Rows are points. A path goes straight from each point to the next, and from the last back to the first. The post is the endless flat space through its rows: a point in 2 columns, a line in 3, a plane in 4, and so on, so that a path can go around it. Count how often the path circles the post. Going back the other way cancels.

Post (1 x 2):
[[ 3.3 -9.2]]
Path (20 x 2):
[[  5.6  23.6]
 [ 28.8  -1.2]
 [ 29.6 -17.4]
 [ 10.4  -2.6]
 [ -1.3  17.8]
 [-15.5   0.7]
 [ -6.9 -18.9]
 [ 10.6 -26.3]
 [ 18.6 -12.9]
 [ 34.9  -8.5]
 [ 16.6 -29.5]
 [ -0.1 -38.0]
 [ -7.0 -10.5]
 [ -5.0   4.5]
 [ 16.9  26.4]
 [ 36.2   1.7]
 [ 11.8 -17.8]
 [ -1.7 -48.3]
 [-18.0 -10.5]
 [-26.2  10.4]]
Times around: 1

Post, 7 rows:
[[-24.2   2.2   5.0 -38.9  20.9  19.9 -23.7  21.0]
 [ 35.0  16.3 -26.9  28.6   7.9   2.5  14.8  -8.5]
 [-37.2   5.3  35.7 -43.6  -4.8 -16.8 -31.5  16.1]
 [  1.4  -5.4  24.3 -24.6  -7.7  12.1   9.3  10.3]
 [ -3.0  15.6 -45.0   1.8   2.2   1.2  21.5  -2.3]
 [ -4.7   3.4   1.4  16.7  -8.4  -1.2   3.0  32.7]
 [  9.2   5.5 -27.0  35.1 -17.4  20.9  14.2 -22.1]]
Path:
[[ -0.3  42.5 -25.1 -19.8   2.7  -6.6  -2.5  21.7]
 [ -3.7  -3.7   7.3  11.3 -12.5  20.5 -11.7  36.7]
 [ -5.4 -30.2  22.3 -66.2 -26.7  -5.7  18.6  -5.6]
 [ -4.5  -3.7  -3.7   5.7  17.5   2.1 -32.9  10.6]
 [ -8.8 -17.3  -2.3 -31.3   6.9  55.3 -11.0  24.7]
 [-17.1  11.9 -13.8  12.6 -32.0  17.0   5.8  10.3]
 [ 12.2  22.6   6.7 -31.5  -0.7  34.0  12.0 -20.6]
 [ 11.2  -1.6  53.4  23.6   0.0  20.0   6.7  10.1]
 [ 13.2  -8.7 -11.9  10.1   5.1  26.1  32.8  12.8]
 [ -0.5 -26.0  10.2 -28.3 -11.2  -7.9  14.6  -1.1]
 [ 15.5 -19.3  12.9  27.9  10.6  22.9 -21.7 -15.7]
 [  6.0   8.5 -19.4  -7.8  22.8  -7.9  33.0 -13.5]
 [ -2.5  15.2  -6.1   0.8   9.1  19.0   0.6   5.2]
 [ 14.0  41.8  -3.2  21.5   7.3 -36.9 -18.0  25.6]
 [ -2.3  18.4 -10.1  -3.7  -6.9  -5.8 -15.6  -7.9]
 [  3.2  -3.8 -13.5   7.3 -26.4   8.4 -12.4 -56.2]
 [ -2.4 -13.8 -12.2  -8.4   5.0 -18.4  12.5  -1.7]
 [ -8.4 -24.1   6.4 -24.5   5.7 -15.9  -6.0  -1.5]
 [  1.0 -11.7 -53.9  -2.7 -13.3  13.2  16.2  -3.9]
 [-41.4  -8.0 -20.6 -26.5  -4.1 -14.1 -10.8   9.4]
 [  6.6  13.9  -3.1  -7.4 -16.4  -9.2  -1.9   4.0]]
Times around: 0

Post:
[[ -8.5  -4.2 -22.4 -12.8 -25.5  11.2   7.5   3.4 -21.4   4.1  -0.8  -9.3]
 [ 12.9  -3.8  10.3 -13.6 -28.2  13.1  -9.9  19.9  10.0   5.3   5.0 -11.3]
 [  7.0  21.7  -1.7  14.0   2.6  27.4 -12.6   9.1  -3.5  -9.8   4.9  -1.1]
 [-37.3  32.6  27.3  -5.8  17.7 -46.3  -0.9   2.3 -21.2  36.3 -46.2 -10.2]
 [ 54.7  22.6  -6.8  -8.4  10.4 -20.6  12.1   4.9  25.6  51.2 -33.4  25.5]
 [  4.5  10.1   5.1  -7.5  11.3 -19.0   6.7  10.4   6.9   0.0  20.2 -20.1]
 [  9.2  15.5  17.5 -21.7  34.2 -25.3 -15.4  11.0   3.7  46.1  21.0   6.4]
 [ -0.9 -14.9   7.7 -23.9  -6.7  35.9  15.9   6.8  -2.8 -21.4   0.1   3.4]
 [  4.6   4.7  16.7   7.3   1.8  -0.3  -6.2 -16.0  -4.7  14.5  10.8   1.4]
 [ -5.0 -23.1   0.0  14.9  13.5  -7.4 -10.6  10.4  -8.3   4.7  10.6 -16.0]
 [-25.4 -15.7   1.5 -19.1 -25.5   3.0  -0.6  16.1 -45.8 -33.0   3.2   9.1]]
Path (28 x 12):
[[-11.8  -4.4 -30.3  15.2  -5.7 -44.5  -1.1  29.4 -16.2  -2.2   2.2   5.5]
 [ -6.5   6.9  14.9   6.2  12.8  25.3  20.9 -26.6 -14.6  -0.1  11.3  16.8]
 [ -5.5  -2.4 -17.0 -19.1 -28.0 -14.4   1.3  36.3 -35.5 -13.5  10.8  -7.4]
 [  9.4   4.2   0.2 -19.2  -4.3  14.4  -6.4   6.4 -26.3  -5.9 -10.4 -15.9]
 [ -9.4  14.0   8.8 -13.1  -0.4  35.5 -18.6 -22.1 -12.7 -22.1  14.1  11.9]
 [ -3.1  -3.0 -11.5   1.5  -6.0 -24.3   0.5  11.5  -7.6   1.5 -15.2  10.1]
 [ 28.0 -20.7  -5.8   1.2  17.5  18.9  14.1   6.5  39.3  13.8  -0.1  -3.7]
 [ -2.0  34.2  -6.5  -9.0   7.5   2.5 -31.1  17.2  -6.9  10.8   9.5   3.4]
 [ -0.7  40.2 -21.1 -17.5  14.2 -29.3  41.2 -24.0 -39.8  -9.0 -33.4  23.5]
 [ 25.0  25.8  -3.1   0.2 -16.3  20.8 -28.6   8.2 -17.1  32.1   1.0  14.2]
 [  3.5  27.4  11.5  -9.9   4.1  20.4   8.4  11.0 -20.7   3.0  34.6  14.8]
 [-28.8  -3.6   2.8   6.9 -25.2   9.8 -28.6  46.9 -13.1 -21.8   5.6  16.0]
 [  9.3  25.3 -26.1   0.7 -59.6  -9.1 -25.5  33.1   9.4  11.7 -32.7 -12.3]
 [ 17.6  27.4  18.8 -15.8 -10.7  18.0 -11.7 -27.4  30.8   9.2  -5.5 -15.7]
 [ 32.4 -17.2   9.1  -6.1  44.0   9.0   2.0  15.1   5.2  -4.5 -10.8 -21.9]
 [ 16.7 -11.9   8.1  -9.5   2.4 -12.1   6.0   5.9 -29.4   3.5  -0.8  31.0]
 [-10.5 -27.4  27.6 -35.9 -27.8   9.5  24.3   8.0  -8.7  14.5 -13.0  46.4]
 [ -0.5  14.7 -18.7  -6.9   0.4   4.1  -6.9  42.7   5.5 -11.5 -18.0   9.1]
 [ 17.0   1.3 -11.2  -1.6 -17.4 -24.8   1.4  14.5  -5.8 -17.5 -16.1   9.2]
 [ 27.1  17.9  23.9  -5.2  -8.7 -30.2  -9.5   3.7   4.6  10.3 -18.3 -26.0]
 [ 29.9  33.3  24.9  -4.1   1.4  27.0   9.1  -2.6  38.7   3.6   7.0 -36.2]
 [  6.3   0.3 -31.8  12.7   3.9  -9.5 -32.7 -15.6 -22.4  31.4  18.2 -35.8]
 [ 18.3   2.9  -0.4  22.5  19.8  -3.6  -5.3  -9.2  26.2  16.5 -13.2  -6.5]
 [-13.9  -9.0  36.6 -39.2  39.5  18.6  16.9   9.2  32.8  10.1  37.9   4.9]
 [ -5.7  23.5  11.0  13.2 -11.3  -1.6   7.4  26.6  10.6  15.0 -22.3 -20.5]
 [-34.6  17.8  55.8 -20.4  22.3  -8.6  -7.9  15.3 -40.2 -20.7  16.0   0.0]
 [ -6.7  -9.5  51.0 -44.2  -5.7   3.2  -9.4 -32.2 -37.6  13.1  19.8  27.9]
 [ 10.4 -15.8 -14.6  -5.5  19.5 -26.9 -10.1  -4.6 -10.1 -17.1   1.1   8.4]]
Times around: 0

Post, 17 rows:
[[-18.0 -12.1 -36.9 -10.4   1.2  -6.5   3.9   3.6  -0.8 -20.5 -24.7 -36.2
    9.5 -17.0  -1.1  23.2  -6.0   8.3]
 [ 37.8 -20.8 -20.6  -0.8  11.3 -19.5  -2.6 -25.5  32.7  30.4 -14.3 -19.6
   19.6   4.9  -0.4  -9.3   3.7   4.0]
 [ 28.5   3.6  -4.9   0.7 -18.5 -16.3   0.7  -0.8  10.4  -8.2  10.2 -10.0
    8.6 -32.1 -11.3  25.4  -6.2  12.6]
 [  4.9 -35.2  15.7  -8.4  20.1 -17.8  10.1 -28.3  -1.7   4.7 -15.7   9.0
  -12.8 -17.9 -13.3 -20.0 -19.7 -18.5]
 [-33.3 -13.1  -5.6  10.2  19.7 -17.7 -43.1  18.2   9.6 -16.6  -6.8   4.9
   -1.7   4.1 -18.4  27.2  -1.9 -29.0]
 [  6.2 -12.8   2.7  -1.9 -15.3   6.1 -27.9   2.8  10.4   2.3  -9.3  -2.7
  -17.1   8.3  -7.5   9.7  29.3  16.5]
 [  0.5 -20.2  -6.8 -24.3   0.0  12.1   0.9  -4.9 -11.3 -11.1 -33.5  17.3
   12.8   0.4  14.3   6.4 -35.8  23.5]
 [-23.6  -6.8  21.0  16.1  21.6   9.5 -21.1 -11.8   5.3  10.6   6.8 -13.6
   -6.6 -14.3 -14.2  18.4  14.8  -1.2]
 [  5.7  25.8   8.6 -15.4  -2.0  20.5  -8.4  13.1  -9.6  -9.1  -4.5   3.5
   14.3   5.8 -18.4   6.0  -6.1 -24.2]
 [  6.5 -23.7  21.1  -9.7  18.7  -6.6 -30.1   0.5  -7.2   6.6  12.6 -11.4
   20.8   6.3 -29.0   7.5 -21.4  -9.4]
 [ 20.6  15.3  21.4 -31.2 -27.4  14.2  -9.7 -27.1 -16.5  23.6  10.9  21.1
    0.8  15.3   5.8   0.2  -7.4 -29.0]
 [ -4.8 -42.3  11.9  20.1 -16.1  18.0  16.8  -5.7 -13.8   7.5   1.2   4.5
   -2.9   1.9   6.3   7.4 -28.4 -12.5]
 [ 36.0  -4.6   3.3  -5.1 -27.9 -21.7  38.7 -14.3   1.7  35.0  13.0  15.6
   19.5  -1.9  -1.5   1.4  -6.3  16.8]
 [ 11.5   3.5   4.3   7.2 -26.8 -26.5  -1.1  30.2  14.9   3.2 -12.1   0.2
  -10.9   3.6  29.5  18.4   6.0  10.2]
 [ 10.6 -44.3 -32.4 -10.1  -2.6 -15.2  10.7 -22.2  47.9 -16.6  12.0  -4.9
   13.0  28.6  20.0 -13.0  -1.9  -0.5]
 [-11.2 -19.8  17.8  30.2  -0.5 -21.4   0.4 -30.3  20.8   0.9 -15.6  -8.8
   12.6 -11.6   8.4 -23.3 -12.6   8.5]
 [ -6.4 -18.1  16.2  13.1 -20.3 -18.0 -11.9   0.7  40.0   8.3  -7.0  -6.0
    1.0  33.1  -1.6  25.9 -13.8 -15.7]]
Path, 31 rows:
[[ -8.4  18.5  -5.1 -16.0   3.2  22.4  -6.3  13.8 -14.1  -7.7 -16.9 -15.2
   22.6 -28.5 -28.4  21.4 -12.5 -28.0]
 [  7.1 -16.5 -16.4 -16.4  30.4  -8.3 -51.6  31.5  -2.2  24.7  -5.1  11.5
   15.2  -2.0  -0.4  11.9   7.6 -24.7]
 [ 24.9   1.9  29.6 -19.0   5.7 -25.8  30.9 -14.8  -6.9   8.7 -28.1 -12.7
   -7.1 -30.9  52.4 -22.8   8.4  21.8]
 [ 30.1 -30.5  34.6  -1.1 -35.4   3.9 -11.2 -37.3  -1.4  24.3 -14.8   8.2
  -20.3  25.9  15.0  -0.5 -13.1 -16.7]
 [  7.1 -12.0  36.0 -10.3  -6.0  -6.6 -15.6  17.8 -26.0   0.0  -9.5  -3.9
  -16.4  -9.8  37.1  -6.1  16.1  20.8]
 [  6.3   7.5  47.0   3.9  12.5  -6.8  12.4  12.7  26.1  -2.6   5.1  23.4
   16.1  -9.3  -3.2 -10.2   1.9 -11.7]
 [ 14.0 -27.8  -6.3   8.3  32.7   8.0 -11.6 -22.7  16.0   5.7 -10.9   0.1
   12.9 -39.7 -58.9 -32.9 -25.5 -17.7]
 [-15.2   0.8 -45.4 -19.4 -15.3  24.9  35.0   1.6 -39.8 -25.8   4.6   0.8
    8.0 -31.8   1.3 -21.9   9.0  60.3]
 [ 16.1   8.7   5.3  13.9 -44.4  19.7  13.1 -21.2  -8.1 -16.1   8.7 -21.0
    0.1  19.0  33.2 -25.0  -4.8  -3.8]
 [ 13.9  16.2 -17.0   3.9 -28.0   6.3  36.8  15.1  -7.7   1.8 -18.1  -7.5
   23.5  23.0   8.9   2.6  10.5  15.8]
 [ -6.8 -42.9   0.6   5.2  23.1 -12.7 -41.9   7.2  -5.6  -1.5  26.9 -21.3
    2.5  33.1 -12.7  38.5   7.5 -41.9]
 [-13.3 -37.2 -13.6   1.9  -5.1 -11.6  23.5   3.0   1.0 -14.3 -56.9 -13.5
   11.9  -8.0  23.6 -23.2  -6.9  46.3]
 [ 38.8  11.1  -9.9 -32.5 -20.2  16.2 -10.2 -18.9  24.3  -5.7 -26.9  10.7
   22.4  -7.5  -0.3   1.8 -36.8   0.9]
 [ 16.8 -18.6   3.3  -2.3  15.2  41.5 -23.1   2.9  13.3  13.9  -5.6  -4.0
   21.5  11.1 -27.7 -43.3 -10.8  -4.2]
 [ -6.0 -11.0   3.8   7.7  -9.8 -27.8  32.6   1.8  29.0   4.8  -1.7   4.2
   21.1 -19.3  -8.8   2.4   4.0  20.0]
 [ -6.9 -37.5  -0.9 -17.8  11.2 -25.0 -46.2 -17.6  43.2 -15.9 -15.3  -6.5
   -4.5 -13.2 -31.9  73.4 -17.4  -5.9]
 [-13.7 -22.8   3.6   6.3  -1.1  -9.1   5.8   9.0   8.6   2.3  -2.6  -5.3
   13.2  -2.2   2.6 -16.2  -8.7   0.7]
 [ -7.1  -6.9  28.7   2.5 -13.9 -10.4   8.7 -21.0  13.3 -11.6 -26.5  -9.6
   11.5 -26.9  -5.3 -22.6   1.2  -1.4]
 [-15.8  16.4   3.7   2.3   6.7  -5.0 -50.0 -15.8  20.8  13.8 -37.2   6.6
   -2.2   0.0  -3.9  44.3   9.2 -17.5]
 [  0.5 -25.0   3.3 -35.1  -0.5   3.1  40.3 -39.9  -2.5  -1.8 -20.1   3.1
   17.4 -14.7 -16.6 -20.5 -16.1  -5.7]
 [  2.4  -0.2  34.0  13.9 -31.3 -47.7  15.9  -9.9  56.8  13.9  18.5  -7.0
   -3.5   2.8   8.7 -18.9  18.0  10.8]
 [ -3.7   7.0  -9.5 -35.1   0.4 -17.1  -4.7 -15.9  -5.2  19.9  -4.7  -8.4
    9.2  -7.9  12.8 -19.3 -17.8  20.1]
 [-12.8 -22.7 -25.3   8.0  -5.0 -34.1  24.4   6.7  20.3   8.7   1.3  -1.7
   24.2  -1.4 -11.8  22.3 -15.4  -6.2]
 [ -3.2 -32.5  -7.2 -30.4   7.2   0.0  -5.5  -0.8 -36.9  30.5  -3.3  -9.7
   31.7  -0.3  13.6  26.0 -24.7  -8.0]
 [ 28.1   3.2   9.5   5.9 -14.8 -14.7  31.0  -0.1   9.7  -1.8 -32.8 -17.9
   -2.3 -13.5  19.7   1.2  15.2  28.6]
 [  3.5  -1.5   4.4  -0.1  22.7  10.8  12.4 -12.3 -29.0   0.3 -31.2  -5.4
   15.5   6.7 -11.4  -1.5 -16.0  -2.2]
 [  4.5   0.7 -20.1  -5.0 -16.6  -4.5   2.2   1.7  21.7 -11.4  -5.5 -37.0
   -7.6   6.8   8.3  -7.0 -10.5 -27.8]
 [ 33.6 -35.7   2.6  -3.6  29.4  -1.0 -30.5  40.5  14.5  39.5 -15.5   6.3
   -2.6  26.4   5.4  23.6 -28.9  -5.9]
 [ 24.6  -1.3  18.0  35.7 -38.1  -3.2 -22.2  42.2  21.0  -6.0   8.8  -1.5
    3.0  31.7   4.1   4.9   3.4  -1.4]
 [ 11.9 -16.7   4.5 -21.5 -33.0  11.7 -51.0 -62.0   5.2  25.4  32.1 -31.4
    4.2  60.1  -3.7  39.5  20.1 -44.9]
 [-12.3 -30.6 -20.1  28.3   3.1   9.9   8.0 -12.1 -13.8  -5.3 -12.7   8.0
   12.4 -10.5  39.9  -8.0   3.2 -26.2]]
Times around: 1
